Every row gives one point. Each copy is the shape, with its points in the same order, stretched, turned, moved and blurred by noise. Is it also mirrored, or only turned?
In the rows, zero is written as 128.

Shape (5 x 2):
[[148 110]
 [ 60 144]
 [128 156]
 [132 135]
 [176 115]]
Copy 1 (5 x 2):
[[128 162]
 [114  74]
 [162 117]
 [144 133]
 [148 178]]
Copy 1 is: mirrored
Copy 2 (5 x 2):
[[167 130]
 [ 72 143]
 [138 171]
 [148 151]
 [196 141]]
Copy 2 is: only turned

Shape (9 x 3):
[[147 142 127]
 [126  99 138]
 [137  72 140]
 [ 78 161 111]
 [178 120 120]
 [128 172  79]
 [116 156  77]
 [163 104 145]
 [ 90 157 105]]
Copy 1 (9 x 3):
[[128 146 152]
 [123  95 162]
 [116  78 186]
 [147 125  89]
 [101 143 179]
 [108 163  97]
 [105 147  95]
 [119 120 194]
 [139 129  93]]
Copy 1 is: mirrored
Copy 2 (9 x 3):
[[124  88 145]
 [147 150 135]
 [178 155 139]
 [ 70 121 111]
 [162  84 142]
 [ 93  80  91]
 [102 103  87]
 [174 105 152]
 [ 80 124 112]]
Copy 2 is: mirrored
Copy 3 (9 x 3):
[[150 142 100]
 [128  99 118]
 [134  70 122]
 [ 83 171 102]
 [178 115  90]
 [129 176  59]
 [115 157  60]
 [165 100 118]
 [ 93 164  93]]
Copy 3 is: only turned
Copy 4 (9 x 3):
[[122 139 135]
 [126  87 143]
 [112  67 160]
 [161 132  73]
 [ 91 133 155]
 [114 164  78]
 [113 145  73]
 [110 108 170]
 [149 132  78]]
Copy 4 is: mirrored

Shape (8 x 4):
[[121  82 125 152]
 [129 139 177  97]
 [160 108  98 119]
 [160 105 140 127]
 [106 157 139 140]
 [ 99 152 109 128]
 [121 180 209  88]
 [123 202 121 166]]
Copy 1 (8 x 4):
[[116  82 108 112]
 [105 155 157  99]
 [169 108 123 118]
 [141 121 118  88]
 [101 146 125 149]
 [125 122 137 163]
 [ 87 202 171 103]
 [120 168 106 181]]
Copy 1 is: mirrored
Copy 2 (8 x 4):
[[156  95  72 132]
 [150  91 169  84]
 [195 126  95 118]
 [184 106 116 122]
 [112 131 132 109]
 [125 136 107  92]
 [117 108 206  75]
 [110 180 148 126]]
Copy 2 is: only turned
Copy 3 (8 x 4):
[[105 101 154 132]
 [147 185 144 126]
 [113 104 103  97]
 [119 130 135  95]
 [ 93 166 125 144]
 [ 95 144 101 155]
 [158 238 152 130]
 [ 48 192  98 129]]
Copy 3 is: mirrored
Copy 4 (8 x 4):
[[ 96  84 122 143]
 [126 142 151  82]
 [152  96 118 144]
 [137 103 149 131]
 [106 156 121 123]
 [119 142  94 126]
 [119 183 168  57]
 [123 187 113 159]]
Copy 4 is: only turned

Shape (12 x 8):
[[116 120 119 151 139 116  82 108]
 [105 121 121 157 141 117 128 223]
 [108 117  82 157 130 136 145 105]
 [154 122  83 147 114 128  85 118]
 [121 122 156 155 104 145  78 123]
 [122 248  87 139  96 123 100 111]
 [112 120  88 154 111 106  88 104]
 [153 180 121 144  95  97  98 117]
 [111 121  88 128  76 120  87 106]
 [140 112 158 106 136 143 143 106]
 [114 134 205 164 142 106 199 189]
 [101 121 102 122 139 104 120 127]]
Copy 1 (12 x 8):
[[122 118 145 113 144 105  88 135]
 [156 166 120 136 172 117 134 227]
 [ 84 155 129 114 162 148 124 124]
 [139 158 120  88 168 118  69 128]
 [167 135 165 121 113 132  82 152]
 [147 169  40 172  99  95  75  84]
 [102 149 131 100 144 103  76 129]
 [160 172 108 122 117  77  91 110]
 [117 162 118  79 112 121  77 134]
 [161 115 153  94 133 145 159 124]
 [170 168 177 166 130 117 222 191]
 [109 122 114  99 147 108 125 150]]
Copy 1 is: mirrored
Copy 2 (12 x 8):
[[120  98  84 143 148 112  80 107]
 [ 52  77 101 129 137 119 145 180]
 [147  89  99 140 148 140 147  71]
 [165 113  80 147 127 129 108 132]
 [118 101 135 168 122 113  78 125]
 [128 202  70 203 112 164 139 103]
 [149  91  70 140 122 117 100 100]
 [141 165  90 168 103  94 124 112]
 [154 102  80 143  81 127  94  98]
 [130 130 166 103 141 114 106  96]
 [ 28 109 181 132 165  71 178 117]
 [108 108  85 107 138 128 122  91]]
Copy 2 is: only turned
Copy 3 (12 x 8):
[[113 125 152 134  99  99  65 112]
 [147 113  91 146 123 136 104 202]
 [ 70  97 110 168 107 111  98  88]
 [122 130  89 123  86  97  77  98]
 [124 143 161 109  88 151  84 128]
 [ 71 236  96 152 121 106 108 101]
 [ 92 131 128 141  75  96  58 104]
 [120 182 123 132  85  87 112 119]
 [ 79 129 114 104  60 109  78 106]
 [109 105 157 108 131 127 141 107]
 [146 112 170 174 136 140 185 200]
 [ 86 107 126 135 113  92  86 132]]
Copy 3 is: only turned
Copy 4 (12 x 8):
[[105 100 123 123 131 103  90  99]
 [118 104  72 168 151  98 131 191]
 [120 102 114 152 131 140 145  87]
 [149  82  99 127 100 126  91  99]
 [103  94 143 106 126 136  79 142]
 [166 207 115 135 125 157  66 102]
 [108 104 110 146 100 117  93  87]
 [159 146 133 127  95 117  81 123]
 [106 112 103 127  69 145 100 103]
 [127 102 148  71 129 121 154 129]
 [120 130 164 147 169  94 179 214]
 [108 124  99 129 122  98 136 105]]
Copy 4 is: only turned

Shape (13 x 9):
[[123  62 158 114 131 138 108 142 133]
 [122  98 128 134 108  96 124  60 137]
 [128 130 154 126 137 103 115 140 130]
 [140 134 158  96 112  91 111 111 154]
 [135 128 155 132 107 108 154 150 132]
 [114  65  98 133 104  96 116 142 158]
 [135 138 158 113 107 158 147 122 148]
 [122 129 133 105 106 116 123 137 120]
 [249 139 117 112 127 102 168 145 123]
 [127 129 127 117 116 143 116 143 138]
 [155 123 138 116 183  99 113 126 156]
 [114 130 106 124 122  98 176 125 131]
 [128 138 143 135 103 152 120 151 139]]
Copy 1 (13 x 9):
[[151  86 124 171 113 173 147 167 149]
 [ 93 107 114 132  82 155 115  81 138]
 [115 119 147 169 142 131 113 142 146]
 [126  99 150 143 121 117  94 115 174]
 [123 137 148 156 111 108 139 141 144]
 [106  87  83 147  72 130 129 180 131]
 [167 143 143 110 120 135 136 120 160]
 [122 101 151 129 121 126 128 142 133]
 [197 115 117 197 125  54 138  71 109]
 [147 120 131 124 128 135 123 153 133]
 [135 107 103 190 166 125 107 112 159]
 [ 88 120 113 126 111 104 157 113 133]
 [154 149 143 122 123 134 119 161 131]]
Copy 1 is: only turned
Copy 2 (13 x 9):
[[175  97 133 131  97 181 117 138 189]
 [154 125 122 123 132 124 105  66 156]
 [162 139 167 144 122 117 111 130 154]
 [156 115 190 127 123  96 116  91 175]
 [161 154 161 132 109 121 156 125 154]
 [147 129  93  94  82 127 112 130 178]
 [125 112 172 136 119 152 163 114 141]
 [152 121 167 105 120 122 126 120 131]
 [197 119 129 148 196  56 209 143 171]
 [127 110 153 126 118 136 133 137 129]
 [152 131 145 158 162 104 102 141 190]
 [130 176 125  90 134 113 143 119 140]
 [127 113 163 143  97 142 148 134 120]]
Copy 2 is: mirrored
Copy 3 (13 x 9):
[[104  81 168  85 109 177 124 110 137]
 [ 96 108  99  80 161 131  98 122 143]
 [ 97 114 161 126 130 112 118 148 159]
 [ 98 109 141  92 119  84 118 163 138]
 [105 126 144 123 133 106 159 136 169]
 [115  72 104  93 105 167 112 150 166]
 [122 151 139 119  96 101 145 110 128]
 [110 128 132 122 125 128 138 162 125]
 [215  71 144 136 149  40 142 140 170]
 [126 128 140 122  94 132 120 139 132]
 [115  63 157 128 128  91  76 132 171]
 [ 98 110  92 157 148 112 137 146 152]
 [128 154 149 118  89 126 136 132 152]]
Copy 3 is: mirrored
Copy 4 (13 x 9):
[[125 127 137  56 112 127 174 123 116]
 [ 99 108 145 150 102 126 172 102 148]
 [105 145 124 108  98 120 124 140 108]
 [ 99 142 116 109  87  97 134 104 127]
 [120 168 125 121 111 113 160 157 100]
 [138 126 121 101  86 134 170 149 171]
 [125 153 111 123 146 108 140 122 105]
 [124 157 113 116  97 128 141 118 100]
 [210 192 167 167  76  66  95 142  91]
 [133 137 103 114 115 123 123 126 116]
 [117 140 161 109 104 100  92 138 147]
 [120 170 142 154 120 140 142 134 154]
 [130 128  99 108 125 116 127 141  98]]
Copy 4 is: mirrored

Shape (14 x 11):
[[146 142 121 162 115 137 128 117 121 133 100]
 [140 139 124 148 133 111 109 156 149   7 121]
 [140 153 119 148 120 105 109 126 111 156 149]
 [148  56 160  55 130 151 125 141 119 148 133]
 [ 94 160 125 149 176 127 116 126 145 161 135]
 [146 134 117  89 128 159 108 105 122 156 148]
 [138 139 119 146 107 120 100 140 181  73 102]
 [153 153 125  91 120 103 148 119 127 118  60]
 [153 160 121 145 176 158 125 136 125 104 129]
 [117  96 124 126 139 115 170  98 174 148 143]
 [140 158 140 159 132 122 139 156 172 113 122]
 [ 98 149 134  69 114 152 169 138 142 134 149]
 [101 155 219 131 119 121 114 109 138  67 100]
 [ 53 153 132 157 165 156 146 122 117 165 131]]
Copy 1 (14 x 11):
[[125 139 134 122 139 173 152 139 105 115 110]
 [171 124 117 123 155 134  98 124 136 124  19]
 [124  98 118 118 127 159 137 162 124 150 130]
 [174  97 169 130 154 111  95  20 114 102 175]
 [118 138 158  99 144 131 112 184 152 133 160]
 [137 125 147  94  96 144 105 100 126 152 148]
 [166 134 124 139 118 155 103 145 147 112  65]
 [167 117 167 153 122 135 191 102 134 153  97]
 [134 167 150  76 163 166 123 123 136 156 105]
 [154 131 114 156 127  74 100 123 134 118 180]
 [154 137 111 122 148 153 131 140 166 121 103]
 [163 107 129  92  99  81 124  77 158 110 134]
 [ 88 109 130 149 155 125 113  80 195  73  52]
 [ 96 143 158  75 151 106 120 173 125  79 165]]
Copy 1 is: mirrored
Copy 2 (14 x 11):
[[114 108 130 111 108 142  88 124 123 127 111]
 [151 110 146  78  68 202 134 105 156  79 118]
 [ 94 161 134 115 116 142 116 107 102 153 118]
 [ 93  90 171 125 163 117 172 145  93 110 189]
 [ 97 158 101 161 128 191 146 137 154 151 124]
 [ 88 120 151 135 108 119 133  97 129 150 157]
 [113 106 141 119  88 197  91  87 166  72 113]
 [152 108 153 106 158 140  98 119 148 111 138]
 [107 108 135 113  95 177 128 127 147 154 146]
 [119 141 136 157  94 131 144 164 140  90 132]
 [110 119 150 130 117 200 107 138 150 120 105]
 [ 99 128 179 142 132 134 190 127 185 144 117]
 [167  93 156 138 145 218 144 102 106 115  94]
 [106 144  88 167 140 155 182 159 164 167  97]]
Copy 2 is: only turned
